Each row is a point. Before rounding, the points of a table are all equally far from one centre. They may lie mostly on one side of it. Write the centre, to within rounding.

Points, 6 rows:
[[ 0.36  0.29]
 [ 0.10  0.46]
 [-0.06  0.40]
 [ 0.02  0.45]
 [ 0.04  0.45]
 [ 0.22  0.44]]
Centre: [0.11 0.20]

Points (16 x 11):
[[ 0.08 -0.13 -0.12 -0.22 -0.02 -0.78 -0.53 -0.25 -0.17  0.14  0.03]
 [-0.05 -0.38  0.27  0.33 -0.52 -0.14 -0.05  0.17 -0.16  0.04  0.31]
 [ 0.14 -0.37  0.10  0.09 -0.09 -0.48 -0.11  0.44 -0.79 -0.23  0.15]
 [ 0.02 -0.20  0.33 -0.36 -0.70 -0.11 -0.24  0.05 -0.01  0.03  0.04]
 [ 0.08 -0.58 -0.06 -0.20 -0.39 -0.18  0.50  0.35 -0.45  0.05  0.37]
 [-0.25 -0.42 -0.01 -0.28 -0.20 -0.35 -0.39  0.07 -0.70  0.20  0.48]
 [-0.24 -0.29  0.06  0.24 -0.15  0.09 -0.17 -0.12 -0.37 -0.24  0.18]
 [-0.12 -0.43 -0.11 -0.18  0.12 -0.37 -0.50 -0.29 -0.67  0.06 -0.26]
 [-0.42 -0.29  0.18 -0.25 -0.57 -0.33 -0.07 -0.34 -0.47  0.05 -0.09]
 [ 0.11 -0.01 -0.46 -0.01  0.06 -0.42  0.18  0.00  0.03  0.25 -0.13]
 [-0.17 -0.45  0.38  0.14 -0.16 -0.33 -0.59  0.18 -0.40 -0.05  0.36]
 [-0.14 -0.37 -0.12 -0.30 -0.49  0.02 -0.27  0.21 -0.02  0.20  0.44]
 [-0.17 -0.30 -0.49 -0.24  0.07 -0.77  0.22 -0.04 -0.51  0.03  0.13]
 [-0.58 -0.55 -0.24  0.10 -0.09 -0.04 -0.18 -0.13 -0.31 -0.19 -0.16]
 [-0.02 -0.85  0.21 -0.44 -0.49 -0.33 -0.18 -0.39 -0.47  0.05  0.06]
 [-0.38 -0.05 -0.25 -0.44 -0.30 -0.29  0.35  0.00 -0.29 -0.23  0.10]]
Centre: [-0.08 -0.50  0.13 -0.24  0.01 -0.38  0.00  0.12 -0.16  0.06 -0.01]
